Rows are points. Each copy is the shape, with its points in the same order, stretched, turned, moved and blurred by noise. Some copies are also mirrored. Which?
In the rows, zero is written as 128.

Shape:
[[147 111]
 [134 114]
 [162 166]
 [128 112]
 [150  90]
 [ 74 110]]
Copy 1:
[[148  96]
 [136  97]
 [170 148]
 [125  97]
 [150  76]
 [ 76 101]]
Copy 1 is: only turned
Copy 2:
[[145 101]
 [133 108]
 [174 147]
 [125 109]
 [142  77]
 [ 71 129]]
Copy 2 is: only turned
Copy 3, 6 rows:
[[150 123]
 [150 135]
 [ 96 107]
 [153 142]
 [170 118]
 [165 197]]
Copy 3 is: mirrored
Copy 4 (6 x 2):
[[123  98]
 [116 107]
 [157 134]
 [109 105]
 [119  79]
 [ 59 129]]
Copy 4 is: only turned

Shape (6 x 3):
[[145 130  68]
 [116 126 125]
 [ 92 129 151]
 [200 117 101]
 [140 155 121]
 [ 99 123 171]]
Copy 1:
[[155 150  84]
 [129 128 143]
 [105 130 172]
 [163  75  93]
 [112 110 113]
 [100 114 177]]
Copy 1 is: mirrored
Copy 2, 6 rows:
[[163 114 192]
 [124 128 145]
 [ 90 134 111]
 [206 114 135]
 [133 161 139]
 [101 137  97]]
Copy 2 is: mirrored

Shape (7 x 4):
[[154 118 141 104]
 [ 98  90 124 102]
 [112 152 103 128]
 [159  99 164 108]
 [134 133  70 118]
 [131 135 108 185]
 [157  71 164 102]]
Copy 1, 7 rows:
[[129  85 161 108]
 [117 143 144  78]
 [103 118 109 139]
 [143  89 188 103]
 [126  99  83 113]
 [154 130 117 173]
 [157  98 194  78]]
Copy 1 is: mirrored
Copy 2, 7 rows:
[[151 117 146 125]
 [ 94 100 137 117]
 [114 165 101 111]
 [156 106 172 139]
 [132 131  69 108]
 [115 154  98 180]
 [139  78 182 148]]
Copy 2 is: only turned

Shape, 11 rows:
[[ 43 115  96 108 172 115]
 [164 115  87 135 130 157]
 [119 105 104 102 142 148]
 [132 143  82 127 106 113]
 [116 105  82 113 118  98]
 [164 136 151 166 111 160]
 [151 115 101 103 167 150]
 [110 182  71 160 114 111]
 [100 100 132 137 153 129]
 [155 115 105 117 123  82]
 [109 130 218 106 111 111]]
Copy 1:
[[ 38 120 117 107 161 142]
 [161 143 101  96 130 153]
 [113 134 117  92 137 151]
 [117 161  97 120 102 113]
 [ 96 127  90  91 114 104]
 [182 132 150 152 102 144]
 [144 145 134  86 164 146]
 [ 93 176  77 159 109 123]
 [103 104 133 125 146 136]
 [134 136 113  97 121  76]
 [108 112 220 141  83 124]]
Copy 1 is: only turned
Copy 2:
[[ 33 163 102 126 168 110]
 [138 126  72 127 131 154]
 [ 88 121  97 113 151 144]
 [120 148  83 104 114 112]
 [ 87 118  86 115 121  97]
 [169 155 129 137 120 159]
 [114 113  80 116 177 142]
 [131 201  74 109 114 104]
 [ 89 141 119 148 152 125]
 [121 105  95 112 139  82]
 [115 136 204 100 151 120]]
Copy 2 is: only turned

Shape (9 x 6):
[[154 187  95 100 165 136]
 [154 117 177 124 123  92]
 [132 109 189 154  94 139]
 [140 117 117 155  89 109]
 [123 146  93 129 165 102]
 [108 193 128  92 126 103]
 [145 132 119 150 180 160]
 [133 138 112 100 185 175]
 [152 114 130  79 160 120]]
Copy 1, 9 rows:
[[119 162  76 101 165 125]
 [147  70 125 147 117 117]
 [139  88 142 193  97 151]
 [133 125  97 182  88 106]
 [108 156 108 126 138  78]
 [ 78 112  91 103 130 134]
 [138 170 132 159 163 115]
 [136 186 134 115 153 133]
 [159 135 129  94 124 112]]
Copy 1 is: mirrored
Copy 2 (9 x 6):
[[129 187 164  92 154 163]
 [176  96 168 118 104 106]
 [174  91 128 155 107 135]
 [103 106 143 127 108 130]
 [114 156 146  95 154 112]
 [147 202 150 101 100 123]
 [140 128 137 120 191 147]
 [156 147 114  76 174 175]
 [165 127 158  60 138 137]]
Copy 2 is: mirrored
Copy 3:
[[158 200 127 115 170 118]
 [140 108 154 108  97  84]
 [117  74 147 157  99 119]
 [154 102  90 153 114  92]
 [131 176  94 105 138  95]
 [121 186 152 150 153  70]
 [129 151 105 102 131 157]
 [117 161 124  99 181 148]
 [139 131 132  76 158  95]]
Copy 3 is: mirrored

Shape (13 x 8):
[[105 121 146 126 122 151 117 178]
 [129 114 131 128 152 134 120 181]
 [ 96 130 130 142 132 157 144 170]
 [120 144 101 105 124 169 159 115]
 [140 133 139 160 189 109  90  77]
 [125 148 114 131  74 152 125 106]
 [132 112 122 110 126 134 126 107]
 [ 86 125  97 151 151  82  73  47]
 [119  91 138 121  94 167 137 102]
 [133 117 108 124 165  58 129  56]
 [149 126 119 140 132  81  68  81]
 [ 90 138 121  84 125 176 105 138]
 [ 95 150 178 111 114 147 125 160]]
Copy 1:
[[ 93 177 108 131 121 134 117 139]
 [108 162 101 121 157 113 121 137]
 [ 80 172  99 154 126 131 148 137]
 [125 155 124 169 137 176 185 128]
 [141  74 146 179 195 105  89 127]
 [149 141 131 173  84 171 148 144]
 [136 124 135 136 134 155 141 115]
 [112  10 149 164 147 150 104 147]
 [121 149 125 148  97 168 138  86]
 [145  38 170 135 165 106 152 123]
 [166  59 150 145 145 127  86 151]
 [ 99 165 132 138 137 201 129 142]
 [ 90 193 157 141 109 139 116 138]]
Copy 1 is: mirrored
Copy 2 (13 x 8):
[[114  95 138 110 129 154 130 173]
 [151 100 126 120 151 133 125 179]
 [107 115 125 129 147 160 146 171]
 [119 151  95  98 142 151 165 103]
 [140 150 132 158 182 103  48 116]
 [103 148 115 136  86 150 141  89]
 [122 120 113 117 134 114 130 103]
 [ 84 145  72 171 140  76  41  94]
 [ 92  95 136 123 124 136 151  86]
 [122 163  84 160 165  35  90  94]
 [139 136 108 159 116  78  55 101]
 [101 116  99  63 123 161 114 135]
 [ 96 127 164  95 118 140 124 168]]
Copy 2 is: only turned
Copy 3 (13 x 8):
[[110 140 131 130 119 151 136 197]
 [117 116 102 131 122 126 127 193]
 [106 158 106 138 122 141 149 184]
 [121 169 100  99 127 148 157 121]
 [153 126 118 165  75  85  95 114]
 [129 162 150 134 151 164 151 110]
 [119 125 133 117 115 134 140 119]
 [ 90 143 147 177  91  95  70  57]
 [110 132 150 127 106 166 182 126]
 [108 120 136 136 113  53 110  68]
 [134 103 154 162 115 107  87  92]
 [105 161 122  90 106 173 114 153]
 [123 172 160 111 116 139 133 198]]
Copy 3 is: mirrored
Copy 4, 13 rows:
[[114  84 125 130 119  92 142 149]
 [128  93 120 113 151  93 137 168]
 [107 109 122 135 127 103 171 158]
 [126 137 111 126 116 172 177 123]
 [150 158 158 149 206 106 117 101]
 [117 140 117 159  93 167 118 118]
 [129 111 138 128 142 155 121 113]
 [ 82 170 149 142 192 123  88  63]
 [115  85 150 160 124 176 131 104]
 [119 167 182  98 193 162  92 111]
 [130 147 145 138 168 131  58 105]
 [117 101  90 121 112 115 159  94]
 [137  98 148 118  98  87 148 135]]
Copy 4 is: mirrored

Shape (15 x 9):
[[162 178  58 147 143 130 116  70 119]
 [183 124 119 125  99 117 100  95 125]
 [118 157  86 108 157 118 102 120 153]
 [102 106 120 103 172 114  85 188  68]
 [ 66 187 141 106 118 137  69 103 167]
 [116 168 125  94 156 114 139 124 100]
 [103 142 117 135 128 176  99 127 107]
 [132 155 117 122 163 148 154 183 141]
 [ 92  78 161 114 156 142 176 141 136]
 [143 151 132 152 159 179 131 152 144]
 [143 148 142 118 174 120 123 110 111]
 [138 141 106 141 119 115 169 146 116]
 [132  91 121 137 115 109 121 175 154]
 [138 117 142 109 106 117  93 137 116]
 [152 116 115 182  96 102  85 109 155]]
Copy 1 (15 x 9):
[[149 232  61 164 104 104 130 135 126]
 [158 152 101 110 105 113  80 101 118]
 [ 94 192 103 144 138 122 110 157 158]
 [ 62 128 129 117 152 130 119 182  56]
 [ 84 205 179 122 120 100 102 131 201]
 [130 165 118 125 126  86 143 178 132]
 [114 180 161 156 121 154 136 121  98]
 [139 130 130 197 153 139 141 183 128]
 [135  91 142 114 183 170 185 137 141]
 [156 152 146 205 159 155 128 147 115]
 [145 170 120 130 172 102 125 160 124]
 [149 126  99 164 110 108 161 143 113]
 [103  83 116 150 139 159 104 118 126]
 [117 125 138 100 122 128  87 125 111]
 [113 126 116 155 125 126  77  55 121]]
Copy 1 is: only turned
Copy 2:
[[115 198  36  89 169 121 132 138 167]
 [175 147  96  87 126 125 129 116 166]
 [ 78 145 106  84 115  97 143 143 160]
 [ 92 156 185  89  86  77 120 119  73]
 [ 67 140 142 145  71 121 126 129 203]
 [ 81 181 133 105 125 135 175  99 136]
 [ 88 151 130 134 125 132  83 133 132]
 [ 87 130 144 100 138 130 158 172 107]
 [ 87  72 159 141 154 115 148  86 102]
 [117 126 134 119 162 126 125 175 132]
 [126 170 134 103 153 102 164 110 147]
 [115 142  96 116 133 146 172 126 100]
 [138  79 136 103  93 100 143 148 101]
 [146 132 149 103  90 121 129 112 137]
 [181 115  81 119 112  82 131 147 147]]
Copy 2 is: only turned

Shape (14 x 11):
[[ 91 149 116 141 120 148 165 143 158  75 163]
 [157 110 127  84 161 162 128 111 136 198 124]
 [104 166 108 123 187 104 109  99 126 120  61]
 [ 96 146 108  74 144 137 101 143 136  93 123]
 [138 111 109 124 104 128 115 138 100 149 120]
 [165 174 122 146 149 101 125  88 102  99  99]
 [125 140 125 142 106 140 189  94 141 122 125]
 [100 120 132 121 121 134 119 109 128  93 162]
 [170 129 104  98 137  93 134  48 131  73 113]
 [126  72  79 150 182 134  99 136 124 121 134]
 [123 133  99 134 130 159 129 113 138  35 102]
 [ 88 122 159 148 126 112 115 106  82 101 158]
 [182 119 118 154 135 123 138  89 181 130  83]
 [151  98 146 134 119 111 160 148  88 102 128]]
Copy 1 (14 x 11):
[[ 97 113 120 169 147 146 200  96 155 105 127]
 [163 109  91  55 131 137  90 138 165 137 120]
 [121 127 138 150 182  67 103 100 157 124  59]
 [109 108 139 123 167 142 149  58 137 136  84]
 [142 115 112 137 107 151  92 109 120 131 114]
 [163 150 144 170 156  78 106  86 138  90 115]
 [122 132 115 142 105 122 150 128 163  73 121]
 [ 92 108 126 138 143 133 143  79 124 101 138]
 [158  94 155 142 137  87 104  36 151  47 126]
 [129  52  82 161 186 152  79 106 153 139 130]
 [ 99 114 146 186 165 156 137  46 180  91 110]
 [ 81 132 130 152 151 115 122 104  83  96 142]
 [163  96 148 149 107 102  93 117 209 110 137]
 [147 108 153 154 133 169 120 125 102  86 143]]
Copy 1 is: mirrored
Copy 2:
[[102 156 154 126 154 116 173 163  79  91 176]
 [ 96  98 128  91 159 201 118 104 147 186 122]
 [131 190 131 119 144 143  99  88 168  71 100]
 [100 132 153  75 122 128  99 149 115  84 143]
 [137 101 106 128 133 141 106 128  99 148  97]
 [178 193 145 154 126 167  99 108 121 105 121]
 [144 162 116 128 149 174 192 110  97 126 145]
 [108 125 143 125 118 128 132 113  91 109 161]
 [219 150 137 121  99 178 128 102 140  96 169]
 [120  85 136 159 167 110  90 116 168 102 130]
 [156 143 172 129 133 149 142 156 106  32 149]
 [102 142 147 149 109 105 116  61  71 117 133]
 [169 140 125 157 123 187 173 138 179 127 124]
 [170 123 168 130 146 128 130 114  89 150  99]]
Copy 2 is: only turned
Copy 3, 14 rows:
[[ 79  99  95 142 106 117 165 133 160 116 170]
 [194 172 144 120 142 153 156 134 160 136 124]
 [119 168  93 150 200  86 130 129 147  98  78]
 [112 155 124 147 130 116 129 168 146  80 148]
 [173 118 127 164 129 130 119 124 119 129 142]
 [134 125  99 136 180  97 109  76 155  98 123]
 [125 124  89 143 106 116 155  82 173 136 125]
 [108 120 147 169 124 130 141 121 162 116 158]
 [147 117 119 161 143 104 104  91 218  76 117]
 [172  83 137 189 179 130 164 163 140 110 145]
 [ 95 100  84 169 136 145 145 121 164  59 145]
 [108 124 166 178 144 107 140  91 124 132 144]
 [160  90  84 128 160 160 128 110 190 130  92]
 [158  79 152 137 103 109 145  95 124 102 135]]
Copy 3 is: mirrored
Copy 4, 14 rows:
[[116 151  94 103 133 175 191 135 119  87 136]
 [113 116 151 122 139 113  76  98 150 180 187]
 [ 93 139 129 133 200 106 112  46 152 120 112]
 [ 93 167 106 106 151 162 103  88 136  88 146]
 [111 141  99 140 114 117  91 128 110 145 111]
 [143 170 139 140 158  98 130  72 104 124  95]
 [133 139 130 105 102 140 180 115 128 144 118]
 [107 168 122 140  99 134 144 113 129  87 147]
 [173 159 164 120 106 128 122  38 145 109 110]
 [115  93  95 183 149 131  93 100 116 109 167]
 [113 150 131 125 136 197 154  78 102  89 102]
 [ 89 173 123 150  98  75 155 113  94  84 140]
 [165 108 176 152 147 140 113 110 160 159 101]
 [121 118 121 110 102 106 119 121  70  99 117]]
Copy 4 is: only turned

Shape (17 x 11):
[[132 141 152 114 137 144 120 160 136 104  52]
 [192 101 105 137  85 109 152  57 140 171 162]
 [127 120 131 106 105 111 111 125 166 136 116]
 [150 146 167 106 139 176 109 141  99 124  95]
 [147 150 134 120 150 178 123 161 159  78  92]
 [130 111 166  97 156 123 152 117 117  84 119]
 [158 152 184 144 167 147 112 154 129  84 109]
 [143 125 120 144 114 167 112 137 121  70  75]
 [185  98  82 151 142  93 143 104 119 175 107]
 [176  81 140 152  98 121 189 106 153 148 141]
 [170 133 117 137  85  98 111 142 116  99  99]
 [135 124  90 164 100 108 115  93 162 115 147]
 [167 110  96 156  98  95 153 131 141 164 163]
 [116  98 166 129 159 162 128 136 104 121 105]
 [108 146 151 116 137 163 142 165  94 107 103]
 [132 173 133 102 149 155 148 139 111  93  84]
 [119 173 160 158 126 142 127 128 130 101  64]]
Copy 1 (17 x 11):
[[107 153 134 156 151 143 116 164 117 104  68]
 [205  56 135 120  91 124 199 109 162 153 143]
 [142 127 143 100 119 120 120 142 161 141 105]
 [132 145 147 164 144 171 122 150  74 117  98]
 [118 161 146 142 182 183 119 160 148 100  93]
 [112 124 151 108 171 121 151 134  94  99 123]
 [132 148 164 167 194 150 101 157 106 124 123]
 [112 121 140 168 142 170 114 173 149  69 100]
 [170  60  71 148 130 118 177 136 153 157 118]
 [141  67 165 121 137 125 220 124 156 144 136]
 [180 126 119 161 109 124 141 186 149 110 123]
 [167 103 133 126 109 124 133 127 206 128 168]
 [168  93 109 119 112 131 203 153 173 173 165]
 [ 75 111 147 137 153 153 131 146  90 116 115]
 [ 81 154 130 143 144 163 149 162  84 111 119]
 [121 173 115 153 167 159 138 136 105  92  97]
 [104 158 146 199 140 117 108 130 132 100 111]]
Copy 1 is: only turned
Copy 2 (17 x 11):
[[131 168 140 103 131 161 126 158 107 125  77]
 [180  52  95 160  96  62 151  67 174 119 104]
 [174 138 121 107 111 115 120 115 150 100 108]
 [126 137 177  95 125 150 122 145 108 169 101]
 [124 150 137 109 160 164 136 168 154 138  90]
 [111 110 161  80 149 109 153 118 105  93 111]
 [136 132 192 124 183 140 126 156 114 131  92]
 [100 123 123 125 120 151 112 161 137 124  71]
 [179  69  58 147 128 108 121  78 101 131  94]
 [174  58 125 159 108 107 180  94 148  91 106]
 [151 114 108 146 110  90 108 166 122 111  87]
 [147 104  91 165 123  88 107  96 187  91 111]
 [186  71  81 176 113  90 134 110 147 104 143]
 [116 107 168  95 138 168 118 107 100 115 119]
 [ 96 146 155 109 123 154 135 153  98 132 139]
 [ 95 167 132 105 134 129 151 155 110 151 105]
 [109 179 158 145 130 137 130 132 120 125  78]]
Copy 2 is: mirrored
Copy 3, 17 rows:
[[131 143 138 108 128 148 121 202 128 101  67]
 [183 113 123 139  70 124 135  73 152 204 123]
 [121 131 131 100 117 114 114 140 149 151 108]
 [180 125 159  95 129 162 115 178 100 104 104]
 [168 164 119  95 135 170  99 183 159  80  85]
 [159 106 115  90 139 144 178 163 140 105 103]
 [185 130 154 121 155 156 135 192 156  73 106]
 [160 123 110 125 101 147  92 166 136  69  63]
 [173 111  97 169 123 137 131 124 127 205  90]
 [161 104 112 140  71 168 153 129 179 177 139]
 [159 126 114 154  89  93 106 164 126 118  94]
 [138 137 101 145 104 106 104  88 172 128 116]
 [156 138  89 159  96 127 119 123 152 184 159]
 [145  89 130 100 149 186 133 164 117 101 111]
 [149 143 121  98 130 172 128 184  92  82 118]
 [163 168 123 103 135 157 140 165 104  87  74]
 [126 153 161 139 110 157 135 167 133  79  76]]
Copy 3 is: only turned
